Each row is a point. The last column is the point's height on a tilted bowl or saddle (a function of degree 2), plus a little noise. Along how many of its main directions does it bend up, bend down or stay straight?

Points, 18 rows:
[[ 0.01  0.44 -0.64 -0.57]
 [-0.21 -0.54 -0.53 -0.49]
 [-0.34  0.50  0.10 -0.33]
 [-0.26 -0.33 -0.20 -0.20]
 [ 0.01  0.10 -0.41 -0.22]
 [ 0.89 -0.16 -0.66 -0.78]
 [ 0.02 -0.54 -0.11 -0.18]
 [-0.59 -0.35  0.12 -0.37]
 [-0.16  0.33  0.09 -0.14]
 [-0.12 -0.40  0.47 -0.15]
 [ 0.07 -0.54 -0.20 -0.21]
 [ 0.07 -0.27  0.09 -0.01]
 [-0.15  0.02  0.09 -0.04]
 [ 0.08 -0.24  0.03 -0.02]
 [-0.83 -0.22 -0.26 -0.72]
 [ 0.62  0.20  0.11 -0.19]
 [-0.54 -0.38  0.22 -0.32]
 [-0.35 -0.08 -0.09 -0.18]]
Directions: 0 up, 3 down, 0 straight

Points (16 x 4):
[[ 0.27 -0.08  0.24  0.00]
 [ 0.47 -0.39 -0.61  0.35]
 [-0.26  0.57 -0.10 -0.12]
 [-0.29 -0.10 -0.44  0.14]
 [ 0.10 -0.08 -0.31  0.11]
 [ 0.27 -0.59 -0.46  0.59]
 [ 0.33 -0.13  0.02  0.03]
 [-0.10 -0.07 -0.54  0.22]
 [ 0.11 -0.41 -0.27  0.31]
 [-0.02 -0.18 -0.12  0.07]
 [ 0.00  0.63 -0.01 -0.02]
 [-0.50  0.05 -0.14 -0.25]
 [-0.26  0.15 -0.72  0.17]
 [-0.39 -0.42 -1.12  1.13]
 [-0.39 -0.18 -0.07 -0.15]
 [ 0.23 -0.07  0.13  0.01]]
Directions: 1 up, 1 down, 1 straight

Points, 26 rows:
[[-0.17  0.40  0.15  0.11 -0.06]
 [-0.33 -0.03  0.06  0.41 -0.10]
 [ 0.34  0.10 -0.19 -0.07 -0.08]
 [-0.25  0.00  0.51  0.26  0.04]
 [-0.39  0.23 -0.32 -0.11 -0.33]
 [ 0.01 -1.01 -0.18  0.01 -0.65]
 [ 0.68  0.37 -0.12 -0.31 -0.41]
 [-0.18  0.20  0.39 -0.77 -0.52]
 [ 0.71  0.11 -0.25  0.15 -0.17]
 [ 0.49 -0.26  0.35  0.21 -0.21]
 [-0.38 -0.19 -0.11  0.32 -0.19]
 [ 0.09 -0.34 -0.45  0.30 -0.20]
 [-0.28 -0.22  0.33  0.21 -0.02]
 [-0.43 -0.09  0.48  0.26  0.03]
 [-0.08  1.07  0.02 -0.50 -0.92]
 [ 0.71  0.08 -0.45  0.60 -0.36]
 [ 0.00 -0.02  0.11 -0.44 -0.21]
 [ 0.16  0.20 -0.34  0.22 -0.15]
 [ 0.14  0.15 -1.12 -0.38 -0.82]
 [ 0.17 -0.25  0.08  0.05 -0.03]
 [ 0.66  0.26 -0.55  0.45 -0.37]
 [-0.05 -0.19 -0.57 -0.05 -0.29]
 [-0.29  0.02 -0.46  0.10 -0.32]
 [-0.20 -0.12 -0.20 -0.37 -0.29]
 [-0.16 -0.23  0.12 -0.02 -0.05]
 [-0.19 -0.53 -0.21  0.23 -0.29]]
Directions: 0 up, 3 down, 1 straight
